Rows are points. The last column is the point's height on a tilted bowl or saddle (a function of degree 2), plus a little noise. Count its main directions that bend up, bend down and stay straight.
(in the rows, 128 means zero)

Points (15 x 4):
| 110 | 146 | 114 | 115 |
|  99 | 171 |  78 |  93 |
| 103 | 108 |  45 | 103 |
| 110 | 121 | 123 | 118 |
|  93 | 117 | 214 |  33 |
| 147 | 139 | 153 | 113 |
| 162 | 100 | 186 |  87 |
|  81 | 150 | 106 |  93 |
| 150 |  98 | 134 | 126 |
| 159 | 155 | 159 | 104 |
| 133 | 137 | 131 | 122 |
| 159 |  21 | 152 |  72 |
|  88 |  73 | 153 |  83 |
| 125 | 198 |  84 |  88 |
| 210 | 115 | 171 |  84 |
Directions: 0 up, 3 down, 0 straight

Points:
| 194 | 116 | 153 |  92 |
| 157 | 170 | 153 | 110 |
| 201 | 182 | 165 |  52 |
| 140 | 101 | 118 | 133 |
|  86 | 127 | 110 | 141 |
| 187 |  68 | 151 |  81 |
| 165 | 162 |  74 |  88 |
|  34 | 102 | 143 | 128 |
| 127 | 144 | 152 | 142 |
| 155 | 131 | 102 | 120 |
| 210 | 154 |  39 |  24 |
| 153 | 192 | 133 |  96 |
| 144 | 124 | 162 | 136 |
| 165 |  75 |  91 |  94 |
| 156 | 191 | 101 |  86 |
| 109 | 131 | 125 | 146 |
| 115 | 134 |  99 | 134 |
Directions: 0 up, 3 down, 0 straight

Points:
| 162 |  62 | 118 | 110 | 162 |
| 121 | 163 | 126 |  90 | 134 |
| 106 | 138 | 113 | 106 | 126 |
|  97 |  96 | 118 | 130 | 140 |
| 114 | 152 | 175 | 111 | 158 |
| 102 |  82 |  25 | 135 | 170 |
| 126 | 117 | 194 | 115 | 159 |
| 106 | 117 |  36 | 119 | 137 |
| 142 | 148 | 107 | 192 | 180 |
| 138 | 136 | 159 | 131 | 157 |
|  86 | 151 |  76 | 175 | 153 |
| 140 | 126 | 166 | 197 | 217 |
| 100 | 133 | 188 | 107 | 156 |
| 179 | 119 | 119 |  76 | 154 |
|  93 |  35 | 132 | 109 | 154 |
| 148 | 120 | 138 | 112 | 143 |
|  85 | 170 | 216 | 129 | 212 |
|  97 | 127 | 184 | 153 | 179 |
|  93 |  91 | 218 |  46 | 155 |
| 114 | 135 |  83 | 189 | 166 |
| 128 | 182 | 162 |  57 | 168 |
Directions: 3 up, 0 down, 1 straight

Points (25 x 5):
| 161 | 166 | 165 | 136 | 120 |
| 139 | 116 |  72 | 136 | 147 |
|  91 | 116 | 118 | 139 | 144 |
|  84 | 169 | 128 | 153 | 163 |
| 115 | 169 | 115 |  36 | 234 |
|  86 | 158 | 226 | 179 | 170 |
| 164 | 165 | 145 | 154 | 127 |
| 125 | 191 |  89 | 170 | 157 |
| 127 | 158 |  97 | 249 | 188 |
| 169 | 152 | 112 | 130 | 158 |
| 139 | 184 | 156 | 107 | 161 |
|  83 | 147 | 131 | 166 | 160 |
| 191 | 104 | 132 | 120 | 146 |
| 134 | 104 |  73 | 101 | 136 |
| 146 |  74 | 127 | 212 | 196 |
| 117 | 124 | 135 | 116 | 148 |
| 192 |  84 | 133 |  47 | 171 |
| 149 | 166 | 100 | 129 | 162 |
|  93 | 168 | 165 | 130 | 172 |
| 173 | 176 | 130 |  89 | 179 |
| 115 | 110 | 165 | 122 | 146 |
| 135 |  83 |  91 | 186 | 169 |
| 149 |  72 | 184 | 131 | 129 |
| 138 | 149 |  67 |  88 | 171 |
|  82 |  96 | 105 | 119 | 124 |
Directions: 2 up, 1 down, 1 straight

Points:
| 103 | 174 | 109 |  80 | 116 |
| 150 | 146 | 120 | 150 | 133 |
|  35 | 151 | 137 | 147 |  94 |
|  76 | 150 | 109 | 145 | 138 |
| 147 | 101 | 128 | 119 | 131 |
| 158 | 122 | 153 | 149 | 137 |
| 124 | 115 | 120 |  92 | 112 |
|  40 | 178 |  89 | 132 | 175 |
| 168 | 118 | 184 |  88 | 178 |
| 146 |  89 | 190 | 167 | 119 |
|  76 | 173 |  49 | 105 | 184 |
| 108 |  85 | 105 | 216 | 135 |
|  52 | 112 | 104 | 159 | 153 |
| 194 | 118 | 143 |  89 | 190 |
|  48 | 165 | 157 | 121 |  45 |
| 152 | 150 | 117 | 162 | 128 |
| 148 | 117 | 138 | 178 | 123 |
|  61 | 148 | 168 | 217 |  36 |
| 174 | 146 | 114 | 107 | 151 |
|  23 |  91 | 166 | 173 |  51 |
| 164 | 158 | 138 | 156 | 130 |
|  71 | 120 | 112 | 152 | 136 |
| 160 |  89 | 120 |  93 | 126 |
Directions: 1 up, 2 down, 1 straight

Points:
| 142 | 146 | 154 | 110 | 119 |  58 | 115 |
| 136 |  96 |  74 | 152 | 115 | 130 | 138 |
| 138 |  99 | 154 |  98 |  93 | 109 | 125 |
| 114 | 104 | 119 | 121 |  64 | 175 | 145 |
|  94 | 170 | 233 |  98 | 119 |  28 |  23 |
| 176 | 133 | 138 | 165 | 127 | 105 | 137 |
| 173 | 126 |  91 |  89 |  70 | 108 | 146 |
| 218 | 134 | 140 | 133 | 188 | 171 |  88 |
| 145 |  94 | 162 |  77 | 179 | 129 | 122 |
|  98 |  94 | 203 | 127 | 181 |  77 | 111 |
|  98 | 175 | 120 | 102 |  33 | 129 | 106 |
| 168 |  72 | 203 | 121 | 173 | 145 |  60 |
| 191 |  58 |  56 |  61 |  52 | 187 | 142 |
| 131 | 183 | 136 | 135 | 123 | 131 | 151 |
| 169 | 110 | 107 | 171 | 113 | 180 | 111 |
| 161 | 116 | 155 | 172 | 176 | 107 | 116 |
|  84 | 110 | 181 | 166 | 111 | 121 | 144 |
| 100 |  92 | 104 |  84 | 115 | 142 | 141 |
| 174 |  83 |  90 |  69 | 113 | 115 | 136 |
|  95 | 121 | 148 |  48 | 140 | 106 |  96 |
| 142 | 174 | 126 | 102 |  63 | 119 | 126 |
|  48 | 203 | 102 | 152 | 178 | 117 |  71 |
| 125 |  69 |  81 | 109 | 124 | 108 | 125 |
| 174 | 103 |  47 | 204 | 106 |  64 | 101 |
| 115 |  66 |  92 | 142 | 167 | 129 |  98 |
| 104 | 149 | 155 | 137 | 149 | 132 | 150 |
|  71 | 186 | 108 |  28 |  87 | 136 |   7 |
|  45 | 156 | 156 | 135 |  98 | 124 | 123 |
| 109 |  99 | 136 | 127 | 141 | 132 | 143 |
| 155 | 164 | 181 | 154 | 130 | 104 | 131 |
| 173 | 118 | 103 | 147 |  86 | 196 | 121 |
| 102 | 128 | 155 | 111 | 116 |  38 | 101 |
| 154 | 150 | 114 | 177 |  82 | 125 | 157 |
|  83 | 171 |  73 | 117 |  74 | 137 | 112 |
| 156 | 130 | 185 |  99 | 151 |  89 | 101 |
| 132 | 152 | 132 | 125 |  26 | 112 | 137 |
| 115 | 102 | 168 | 206 | 180 | 100 | 104 |
|  88 | 139 | 106 |  96 | 181 | 104 | 112 |
| 127 | 188 |  46 | 107 | 166 | 137 | 113 |
| 120 |  88 | 137 | 149 |  97 | 127 | 144 |
|  58 | 104 | 121 | 156 | 176 | 154 |  98 |
Directions: 0 up, 3 down, 3 straight
